Rows are points. The last column is the point's height on a tilted bowl or saddle (a function of degree 2), plus a little noise. Along how many of its main directions does it bend up, bend down or stay straight?

Points (18 x 4):
[[ -43  -34   96 -121]
 [ -17  -49  -33  -30]
 [  -5   11   39   -2]
 [   1   50    9    4]
 [ -57   14   34   12]
 [  96  -39 -105   -3]
 [ -50  -26   42  -21]
 [ -19   21   66  -30]
 [   4  -35    9   -3]
 [ -15   14   16   20]
 [ -47   -6   41   -3]
 [ -44   26  -12   17]
 [  27   26   17    9]
 [ -81   34  -15    1]
 [ -47  -43   -6  -30]
 [  -1   49   60  -44]
 [  14    5  -19   30]
 [   1  -21  -30   14]]
Directions: 0 up, 2 down, 1 straight

Points (18 x 4):
[[  43  -27   54   35]
 [  15   42   29   30]
 [  33   -2   11   15]
 [  69   43  -44   13]
 [ -35    8  -36   32]
 [ -27    8   29   39]
 [ -45   38   12   35]
 [  17   32  -17   14]
 [  20   33   42   36]
 [ -10  -19   16   32]
 [  31  -45  -31   24]
 [  23  -47   71   57]
 [   6    7   15   22]
 [-106  -31   -1   93]
 [ -36  -67  -25   75]
 [  61  -10    9    6]
 [ -32   86   12   40]
 [  95  -59  -13   -1]]
Directions: 2 up, 0 down, 1 straight

Points (24 x 5):
[[ -7  38 -63  74  86]
 [-37 -68  53  48  -4]
 [ 63  20 -51  10  31]
 [  1 -20 -16  15   3]
 [  5  35 -84  24  36]
 [-30 -17   1 -20  29]
 [-49 -13   6 -16  46]
 [-31 -84 -64  82 -89]
 [ 27  42  12  16  35]
 [-25 -17 -54   3   6]
 [ 14  52   4  44  64]
 [-22  -3 -23 -50  26]
 [ 63  16  -9  37  24]
 [ 83 -38  14  16 -52]
 [-23 -61   7  -3  -4]
 [ -2  -1   3  76  43]
 [-46  27 -15 -23  42]
 [ 17 -31 -37 -67  13]
 [-13 -29 -10 -21  12]
 [ 33  64  70  76  48]
 [ -4  44  83  -7  -9]
 [-61 -20 -18 -55  50]
 [ 36 -12 -28 -45  10]
 [ 24 -15  12  56  -2]]
Directions: 2 up, 2 down, 0 straight

Points (21 x 5):
[[101  86   3 -13  51]
 [ -2 -75  33 -49  10]
 [ 32  88 -16  16   6]
 [-16  29  36  15 -26]
 [ 12 -27  12  31 -10]
 [ -4  51  41 -31 -21]
 [-33  28   1 -55  20]
 [-50 -47  22  36  38]
 [-67  21 -33 -12  48]
 [-72 -54 -32  30 103]
 [-20  -1 -61  30  42]
 [ 32 -54  45  32 -17]
 [ 18  46  -4 -54   7]
 [ -7  48  44  87   7]
 [-22 -42 -48 -26  75]
 [ 42 -31  25  32 -16]
 [ 27 -42 -37 -30  51]
 [-58  47 -57  53  32]
 [-63 -11  -3  27  38]
 [ 15  15  19  -7 -31]
 [ 21  10  31  -5 -36]]
Directions: 3 up, 0 down, 1 straight

Points (38 x 7):
[[  41  -47   14   -6   27    6  -25]
 [  37  -46   53   17   -6   39   12]
 [ -56   -4   10  -49   26   16  -89]
 [ -26  -38  -54  -43  -59  -45  -11]
 [  26    3  -64 -115  -38  -16  -56]
 [  -7   40  -10   -9  -17   24  -12]
 [  -1  -47  -54   17   57    6  -57]
 [ -27   14  -34  -10  -46   17   -4]
 [  84  -48    1  -22   -1   -1  -25]
 [  44   27   68  -16   15   81   37]
 [ -23  -43  -27  -36  -72  -32   -3]
 [ -36  -85   20   39  -43   31  -33]
 [ -23   -1   56   19  -37  -25  -15]
 [  35   21    0    7  -23  -62  -28]
 [ -51   80   68   23  -59   17  -66]
 [  -8   57   -3  -24  -47   12  -13]
 [  66  -65  -42   55  -18   14  -49]
 [   2   -9  -53    3   -6  -26   -9]
 [  41    9  -41   64  -19  -93  -47]
 [ -33    3  -22  -52   26   29  -60]
 [ -13   26   25   -2   92   33  -60]
 [ -31   41  -34   -5   -9   17  -25]
 [  40  -14   14   -3   -8  -20  -16]
 [ -11  -30   29   67   79  -13 -108]
 [  54   30  -39   -6  -34  -38    0]
 [   4   61  -64    6  -12   -7    7]
 [ -36  -15    3  -23   -8   55  -40]
 [ -28    5   12    4   -5  -17  -36]
 [ -28  -11   13   12   25  -26  -58]
 [ -12   -4  -59  -74   17   30  -48]
 [  55    7   33  -23 -121  -72    8]
 [ -13   -1  -89  -11   -4  -46    1]
 [   3  -26  -21   -9  -24  -28  -14]
 [   6  -15   54   32   16    0  -32]
 [  80  -35   21   11   35  -20  -42]
 [  55   15   -6   26  -80  -49    1]
 [ 109   13  -13  -22   56   32   28]
 [  17  -38   33   16  -62   43   26]]
Directions: 2 up, 4 down, 0 straight

Points (48 x 7):
[[  25    0    6  -28   45   34   21]
 [ -28  -20   25   61  -56   36  -62]
 [ -14   30   -6    9   29  -45  -33]
 [   7  -45   14   15  -24   22  -35]
 [  51   47  -71   59  -19  -20  -37]
 [  -5   10  -14  116   20    7   10]
 [  42   81  -42  -18    4  -81  -26]
 [  53  -25   15   30  -56   51  -33]
 [  21   44   14   -4   21  -39  -33]
 [   8    0   18   -9    4   24   -2]
 [ -10    3   26   87   33   21    7]
 [ -54  -16   -8  -34   31  -28  -19]
 [  58   39    0   22   39   -1  -19]
 [ -25   37   38  -16  -65    3  -12]
 [  26  -34  -22    8  -38   50   -4]
 [  30   -8   25  -35  -17   -6    5]
 [  20   -1   77   94  -30   42    8]
 [ -16   37   42   76  -55   10  -27]
 [  -4  -36   18   27   36   10  -30]
 [ -51   40   -6  -17   10    7   20]
 [  12  -26  -10    9  -17   13  -17]
 [ -61   -6   20  -38  121   -4 -121]
 [ -49  -19    8  -20   13   -7  -22]
 [  54  -29  -31   -6  -15    2   24]
 [  14   36   40   38    6  -14  -28]
 [   3   -9   11   -9  -27  -32  -23]
 [ -17   25  -38  -22   -4   -5   18]
 [  31    4   54  -92  -62  -31   48]
 [  11   15  -21   31  -15  -32  -31]
 [  -9   49   15   41    5   -5  -16]
 [  15   49   35   24   -9    6  -24]
 [   3  -64   80   39   88  -19  -64]
 [ -19  -34   13   30   41   23  -28]
 [  48  -55  -11  -47  -19   -2   57]
 [ -53  -26   67    9  -16  -27  -53]
 [  -9  -10   16    5   37  -45  -43]
 [ -13    0  -55  -42   48  -27   19]
 [  16  -67  -60    5  -35    5  -14]
 [  10  -55  -38  -20   16   30   36]
 [  38   48  -16   -3   17  -44  -26]
 [  26    1    1    5  -25   47    0]
 [  19  -12   35   77    8   13   -3]
 [ -10  -27  -10   15   71   -4  -40]
 [  39  -25   -3    4    5  -26   -2]
 [  29   32   36  -30  -14   -7  -13]
 [  14   95  -34  -15    3  -11  -16]
 [   5   38  -23  -45  -71    3   13]
 [  20   35  -60   43   69  -56  -51]]
Directions: 3 up, 2 down, 1 straight
